Every row gives one point. Each copy is the shape, with its points in the same order, stretched, turned, moved and blurred by noise. Some copies are also mirrored. Which?
In the rows, zero is written as 128.

Shape (5 x 2):
[[127 140]
 [144  82]
 [ 98 160]
 [132 125]
 [ 97  69]]
Copy 1:
[[124 141]
 [150  89]
 [ 96 156]
 [132 125]
 [102  71]]
Copy 1 is: only turned
Copy 2 (5 x 2):
[[124 113]
 [179 137]
 [ 93 124]
 [139 119]
 [164 182]]
Copy 2 is: mirrored

Shape, 7 rows:
[[133 124 117]
 [133  93  91]
 [117 210 124]
 [ 87  98 139]
 [118 101 139]
 [103 153 140]
 [102 112  99]]
Copy 1 (7 x 3):
[[136 133 123]
 [164 106 132]
 [113 220 132]
 [111 103 166]
 [117 109 136]
 [105 158 146]
 [151 122 158]]
Copy 1 is: mirrored
Copy 2, 7 rows:
[[116 139  97]
 [115 169  66]
 [129  53 128]
 [ 88 162 129]
 [114 165 121]
 [114 107 130]
 [ 93 151  83]]
Copy 2 is: mirrored
Copy 3 (7 x 3):
[[137 125 122]
 [137 102  88]
 [122 207 160]
 [ 92  92 139]
 [123  96 137]
 [107 146 157]
 [106 118 105]]
Copy 3 is: only turned

Shape (9 x 6):
[[143 158 159 121  94 113]
 [111 111  48 101  89 139]
 [107 143 146 134 137 140]
 [106 104  88 183 135 128]
 [103 141  74 145 109 118]
 [ 97 120  71 104 115  99]
 [137  95 157 173 143 116]
 [160 166 122 136 179 125]
 [137  89 152 172 144 130]]
Copy 1:
[[138 152 155  93  65 118]
 [128 102  30 101  79 152]
 [104 140 136  99 114 149]
 [102 101  89 156 128 128]
 [105 129  66 133  93 129]
 [107 107  55  92 107 119]
 [129  92 160 140 135 119]
 [151 170 124 108 157 133]
 [135  84 152 138 128 133]]
Copy 1 is: only turned
Copy 2 (9 x 6):
[[ 89 136 140 139  96  72]
 [124 145  62  87  97 149]
 [ 75 140 147 144 138 128]
 [137 155 114 157 126 181]
 [114 181 100 133 115 151]
 [130 164 105  81 116 137]
 [143 119 161 167 127 136]
 [114 141 117 152 183  90]
 [131 105 150 170 128 144]]
Copy 2 is: mirrored
Copy 3, 9 rows:
[[136 146 174  97 108 158]
 [116 125  57 103  76 113]
 [111 154 143 136 145 148]
 [102  88  92 154 130 166]
 [ 95 116  90 109 110 157]
 [ 95 109  87  87 111 113]
 [138  90 156 161 153 155]
 [157 146 117  98 188 176]
 [141  98 145 172 144 153]]
Copy 3 is: mirrored
Copy 4 (9 x 6):
[[152 152 162 120 103 102]
 [122 113  59 106 108 150]
 [117 141 158 139 148 128]
 [105 113 100 189 141 127]
 [109 145  84 145 121 124]
 [105 119  75 106 127 109]
 [131  97 164 184 143 100]
 [170 155 132 145 189 104]
 [132  91 162 184 146 114]]
Copy 4 is: only turned

Shape (14 x 8):
[[107 125 134 168 126 143  98 140]
 [147 118 115  94 139 145 102 119]
 [164 122  84 103 155 101 169 158]
 [158 168 104 107 116 104  83 118]
 [170 100  96 135 139 125 109  95]
 [143 151 170 126 143 178 171 151]
 [115 176 129 168 117 115 165  86]
 [122  98 121 105 141 129 167 110]
 [ 97 108 104 167 147 178 116 179]
 [ 99 104 139 168 148  99 121 133]
 [114  85  88 176  98 137  99 155]
 [ 91 166 143 108 131 162 128 128]
 [121 157 146 171 111 143 128 181]
 [157  83 116  94 159 185 120 173]]
Copy 1 (14 x 8):
[[104 115 135 167 111 166  97 138]
 [133 111 104  99 129 152 110 127]
 [150 127  76 133 160 106 163 155]
 [137 167 105 112 108 117  86 117]
 [166 101 101 142 147 135  92 106]
 [141 136 148 128 126 192 188 141]
 [125 161 133 181 104 134 160  73]
 [127  85 104 128 133 134 169 114]
 [ 93 101 101 174 138 198 116 176]
 [ 98  93 145 177 132 122 116 135]
 [115  84  85 186 102 153  81 159]
 [ 85 145 127 118 107 176 151 116]
 [118 152 140 172  97 171 133 172]
 [143  81  93 101 157 190 130 182]]
Copy 1 is: only turned
Copy 2:
[[ 94 148 152 160 145 123 122 159]
 [153 137 143 102 146 147 122 137]
 [165  83  72 115 129 120 127 149]
 [157 179 113 101 122 106 114 142]
 [171 141 121 141 161 126 147 119]
 [122  83 158 152  84 159  79 142]
 [ 96 137 115 166  96  89 111  83]
 [128  79 133 118 138 127 136 110]
 [ 80 117 127 164 162 165 122 182]
 [ 99 110 140 151 164  79 127 145]
 [101 143 123 165 155 129 181 178]
 [ 84 132 152 110 112 144  84 124]
 [ 91 132 136 168  94 120 106 185]
 [155  91 148 117 153 191 124 180]]
Copy 2 is: mirrored
Copy 3 (14 x 8):
[[118 126 134 166 138 141 101 145]
 [134 114 113  90 131 129 101 122]
 [153 129  73  96 134  87 179 140]
 [135 178 111 105 119  98  89 113]
 [162 103 107 125 136 102 102  96]
 [153 136 143 117 123 188 172 147]
 [124 167 144 168 121 126 163  73]
 [119  86 127 102 123 116 163 112]
 [112 100  83 167 147 168 116 171]
 [109 111 146 165 162 101 131 144]
 [121  99  94 182 109 113  90 152]
 [ 89 150 135 110 127 173 129 126]
 [133 164 129 173 115 154 131 174]
 [153  75  86  81 137 159 119 174]]
Copy 3 is: only turned
Copy 4:
[[122 107 138 136 123 189 164 137]
 [124 123 105 101 136 157  93 132]
 [119 156  73 147 153 108 111 182]
 [154 154 106  86 115 147 129 125]
 [153 111  75 135 127 145 100 106]
 [103 162 181 170 141 164  92 162]
 [108 175 127 169  99 126 165  92]
 [ 82 115 110 154 144 119 110 116]
 [ 86 107 104 149 148 215 147 171]
 [120  97 127 158 148 143 178 129]
 [112  82  79 134 100 187 166 160]
 [ 76 163 167 114 134 170 134 121]
 [118 143 150 147 106 183 168 182]
 [110 102 105 132 162 180  63 182]]
Copy 4 is: mirrored

Shape (14 x 9):
[[169 112 167 155 133 141 109 157 125]
 [156  90 144 155  74 173 153 102 146]
 [158  94 175 137 106 141  86 143  98]
 [103 158 122 104 134 110  84 156 142]
 [104 160 104  86 155 149 111 154 132]
 [ 98 170  90 114 163 119 113 104 179]
 [103 163 120  74 147 152 117  77 152]
 [148 160 139 143 104 103 161 129 115]
 [110 136 161 121 149 156 123  98 146]
 [165 132 145 165 124 166 112 149  86]
 [168 162  91 135 125  96 108 136  94]
 [142  67 172 138 121 155 137 144 110]
 [145 157 118  77 161 124 115 131 162]
 [147  93 108 159 134  68 150 118 113]]
Copy 1 (14 x 9):
[[133 118 181 163 121 151 135 151 145]
 [ 98  90 135 140  54 167 138  98 129]
 [121 105 195 156 122 151 103 139 102]
 [145 143 120  90 167 139  95 161 134]
 [131 157 104 108 175 179 111 143 126]
 [131 146  59  89 165 123 114 114 165]
 [115 162  87  90 164 143 120  78 114]
 [133 155 103 127  83 128 148 155 112]
 [ 87 150 133 117 144 140 138 102 138]
 [121 145 161 191 108 176 105 145 120]
 [181 139  88 158 125 134  98 156 102]
 [ 82  92 178 155 117 161 152 145 111]
 [168 139 107 101 175 147 141 120 138]
 [123  77  82 155 115  94 147 163 114]]
Copy 1 is: only turned
Copy 2 (14 x 9):
[[144 116 167 143 135 136 144 141 192]
 [136  67 149 120  91 166 172  77 175]
 [150 115 193 149 101 137 123 138 170]
 [114 146 101 115 101 125  82 172 168]
 [ 87 157 107  86 110 162 100 170 151]
 [ 96 141  55 110 141 132  85 128 151]
 [100 174 100  95 113 157  85  99 126]
 [161 124 106 130 106 125 188 158 151]
 [ 96 153 144 116 124 133 121  97 154]
 [126 118 168 164 111 173 169 158 163]
 [173 119  91 154 126 157 135 193 132]
 [120  93 201 107 117 133 155 120 163]
 [135 163  97  80 141 154  91 136 163]
 [163  68 111 129 160  99 153 156 122]]
Copy 2 is: only turned
Copy 3:
[[190 122 171 147 146 119 116 129 119]
 [196 123  96 153 103 160 153  92 112]
 [191 112 185 117 117 118 112 127  97]
 [115 118 151 101 117 127  73 155 172]
 [116 108 120  96 150 153  86 136 166]
 [ 84 118 113 146 123 150  82 117 192]
 [ 97 135 108 109 126 179  80  77 167]
 [132 171 121 140 132  96 140 133 147]
 [116 130 154 130 140 178 122  98 148]
 [188 123 143 142 161 130 109 141  82]
 [129 133 125 130 135  60  74 142 120]
 [183  99 165 116 130 136 168 106 104]
 [125 125 132 106 152 118  88 106 187]
 [130 108 140 155 104  59 156 113 127]]
Copy 3 is: only turned

Shape:
[[ 86 103 116 113 162 136 149 119 125 185 110 129]
 [125  76 158 152 155 126 161 130 144 134 109 136]
 [ 97 158 152  82 106 168 124 114 117  84 128  56]
 [114 113 115 132 141 142 147  89 140 142  88 166]
 [137  91 118 164 132  95 126 102 133 179 119 126]
 [ 92 167 124 116  83 160 161 105 109  83 145  80]
 [189 179  84 134 131 163 106 192 143 114 148  94]
 [170 173 108 149 159 149 116 169 146  88 104  84]
 [ 53  85 125 126 127 114 129 130 141 160 131 118]
 [114  83 158  92 149 108 149 103 120 161 135 161]
 [153 201 121 131 136 123 162 172 164 126 134  85]
 [ 84 137 163 154 147 143 126 116 104 156 138 140]
 [123 101 106 140 165 105 156 130  83 147 118 125]
 [ 99  96 148 120 105 116 132 133 113 185 114 141]
 [179 187  95 141 172 125 105 142 166 107 153  82]
 [ 77 154 120 109 106 135 132 125 118  54 140 128]
 [108  94 120 139 139 161 158 113 132 138 157 130]]
Copy 1:
[[ 93 143  95 171 155 140 150 130 120 148  84  95]
 [127  97 137 170 159 124 157 150 161 122 107 125]
 [165 131 138 135 113 159 114 122  42 115 127 160]
 [107 143 101 148 130 134 123 105 150 120  75 126]
 [149 114 102 155 139 106 142 114 166 149 113  71]
 [132 155 132 128  99 161 144  85  52  97 141 150]
 [165 165 151 104  99 199 100 168 147 156 161 105]
 [178 160 149 123  98 180 103 169 135 122 118 114]
 [ 96 112 106 182 120  95 136 139 115 152 126 112]
 [101 110 109 143 190 124 135 111 145 144 106 128]
 [185 200 162 134 119 154 147 143 134 137 144 131]
 [108 128 157 179 160 130 124  89 104 111 112  88]
 [113 119 110 116 155 128 155 159 125 118  99  69]
 [ 98 106 136 163 153 126 145 105 125 172 100 112]
 [202 192 119 117 110 158  87 158 149 121 153 105]
 [102 151 140 101 104 125 108 120  75  89 148 161]
 [105 117 103 162 139 160 139 125 136 112 149 105]]
Copy 1 is: mirrored
Copy 2 (17 x 12):
[[124  77 131  74 154 141 143 148 117 157 162 106]
 [141  67 151 159 124 124 128 126 109 137 162 124]
 [ 72 160 170 115 146 184  80 161 101  77 118 116]
 [132  95 145 103 157 144 124  84 134 161 154 152]
 [144  81 136 127 163 110 127 131 154 182 146  81]
 [ 58 183 155 121 157 184 115 135 106  87 148 110]
 [145 173  46 150 118 147 104 173 152  96  68 119]
 [140 159  94 149 115 138 102 135 116  83  58 108]
 [ 72  61 148 111 157 128 136 146 132 138 166  88]
 [121  91 168  95 149 103 117 155 116 152 199 129]
 [127 178  83 128  91 119 116 131 121  94 114  68]
 [ 89  94 133 119 155 129 123 166  78 183 145 103]
 [146 103 139 116 180 113 169 164 103 147 150 105]
 [ 98  83 166 112 130 137 139 162 150 170 158 112]
 [148 170  73 128 145 105  64 128 131  89  89  81]
 [ 47 156 139 137 173 132 121 133 107  97 139 151]
 [123  89 116 133 167 154 118 152 112 129 183 126]]
Copy 2 is: mirrored

Shape (18 x 12):
[[132 140 109 148 124 123 230 103 115 118 139 108]
 [139 115 103 119 139 109 114 139 140  75 114 115]
 [121 145 152 155 135 140 128 127 137 130 137 111]
 [145 120 184 154 121 132 138 124 116 124  71 109]
 [128 153 117 139 159 123 123  13 136 125 123 111]
 [133 121 108 138 138 136 134 123 117 130 128 105]
 [ 99 147 110 124 117 116 112 128 147 129 125 134]
 [121 110 106 150 139 108 147 122 118 136 126 113]
 [138 144 159   7 108 140 119 147 152 135 110 107]
 [ 92 135 141 119 186 166 129 124 137 125  95 111]
 [133 146 105 150 127 173 137 150 110  92 142 150]
 [146 108 129 152 107 112 127 140 118 123 149 135]
 [106  91 129 142 132 127 116 145 146  95 140 113]
 [123 148 175 105 126 112 115 135 109 131 131 144]
 [148 146 117  71 141 125 120 149 163 121 136 159]
 [ 74 126 101 144 111 152 130 140 146 133 142 108]
 [132 122 113 137 112 135 132 120 106 100 148 176]
 [121 152 115 142 141 112 117 104 109 108 143 124]]
Copy 1:
[[124 163  98 117 130 140 222  90 153 109 127  82]
 [110 118 105 132 162  83 116 125 139 122 106 130]
 [139 144 152 161 141 147 137 118 132 102 143 111]
 [151 124 135 154 126 167 134 115 115  78  67 131]
 [121 172 119 113 210 157 108  32 129 105 135  88]
 [123 130 113 140 149 141 137 124 121 134 125 103]
 [105 159 121 130 128 126  94 122 141 114 151 126]
 [108 124 100 133 143 141 139 128 132 110 130  88]
 [153 130 179  47 100 125  95 123 128 154  98 170]
 [ 86 142 177 139 178 176 132 124 137 125 103 131]
 [121 161 112 170 152 122 170 131 103 136 146 155]
 [145 111 101 147 123 116 136 129 108  98 152 117]
 [ 98  93 136 166 139 104 122 122 134 112 139 120]
 [142 146 162 104 125 131 117 134  86  78 133 136]
 [139 138 133  78 151 112 118 134 145 123 149 175]
 [ 86 144 131 172 111 140 121 121 147 147 162 107]
 [119 142  95 137 143 112 148 105  87 103 163 153]
 [118 164 119 134 165 114 125 114 105 104 144  98]]
Copy 1 is: mirrored
Copy 2, 18 rows:
[[104 133  65 193 119  98 193  89  98 130 112 139]
 [143 125  95 127 107  85 111 129 125  90 103 120]
 [120 148 141 155 145 112 128 121 121 136 142 114]
 [137 145 163 176 147  88 145 145 100 152  84 115]
 [122 165 132 153 156  99 119  15 153 118  73 112]
 [127 128  90 150 142 114 117 113 116 131 115 119]
 [ 93 158 116 116 104  97 111 119 132 137 120 133]
 [111 112  85 160 139  87 122 112 120 142 116 135]
 [186 181 130  46 110 113 167 135 101 154  90 129]
 [108 152 123 114 192 132 148 131 148 116  89 113]
 [121 139 110 159 115 161 119 148 119  88 132 152]
 [133 109 123 161 109  97 114 128 103 137 142 149]
 [108  95 122 125 126 104 119 136 116 111 128 113]
 [136 169 156 117 142  92 134 135  90 136 123 167]
 [163 159 114  91 105 107 149 135 147 113 124 165]
 [ 69 122 104 125 117 135 112 127 125 142 134 108]
 [118 124 124 146 100 132 119 117 111 101 119 185]
 [114 154 111 146 137  98 100  90 112 104 126 141]]
Copy 2 is: only turned
Copy 3:
[[109 141 106 159 116 152 214 107  97 122 131 156]
 [150 133 100 106 137  99 132 139 138  89 106 123]
 [114 152 145 146 120 139 118 128 140 131 133 126]
 [135 143 166 131  91 153 127 125 127 120  66  93]
 [133 132 101 115 133 128 134  30 120 159 121 103]
 [144 129 110 128 135 150 134 133 115 133 128 125]
 [ 88 141 106 118 138 108 114 136 133 125 118 133]
 [127 110 116 147 131 138 145 134 101 136 122 124]
 [108 166 149  11  83 103 126 169 150 130 116 130]
 [115 165 164 106 178 149 133 115 121 139 120 102]
 [134 177 104 138 148 156 122 125 119  89 123 168]
 [129 105 120 141  98 131 111 138 127 115 118 157]
 [121 104 130 128 146 136 113 144 149  97 136 126]
 [114 143 168 102  91  99 103 128 112 125 114 144]
 [129 143 127  79 128  85 122 154 144 140 112 178]
 [ 73 135 103 137 155 155 123 141 137 115 147 125]
 [125 122 119 127 125 137 122 103 113  97 112 187]
 [129 140 116 129 130 111 120 100 106 114 133 132]]
Copy 3 is: only turned
Copy 4, 18 rows:
[[140 133 130 109  88  98 194 112 166 152  70 146]
 [144 120 108 112 143 129 130 147 119  82 115 115]
 [107 139 146 154 122 125 130 114 143 130 118 128]
 [144 124 162 160 140 145 151 103  85 135  87 113]
 [162 131 125 100 151 122  88  50 169 168 100 128]
 [131 131 131 123 123 125 128 147 141 143  96 125]
 [ 95 144 110 135 120 133 110 112 125 120 117 153]
 [130 113 121 133 118 115 138 140 139 148  93 143]
 [ 82 167 121  73 145 192 164  98  58 140 160  94]
 [ 97 150 147 123 186 151 147 118 156 140  93 128]
 [143 162 165 121 109 138 134 160 165  90 103 160]
 [135 113 142 132  94 113 132 152 116 129 125 136]
 [ 97  98 143 123 129 123 124 150 137  98 109 119]
 [102 150 160 121 145 121 145 104  92 144 150 145]
 [108 144 107  97 143 173 158 128 121 115 167 159]
 [ 79 144 124 126  96 132 108 141 154 120  87 139]
 [141 127 159  95 101 119 125 134 133 107 119 179]
 [134 152 130 117 135  96 111 117 145 129 117 145]]
Copy 4 is: mirrored
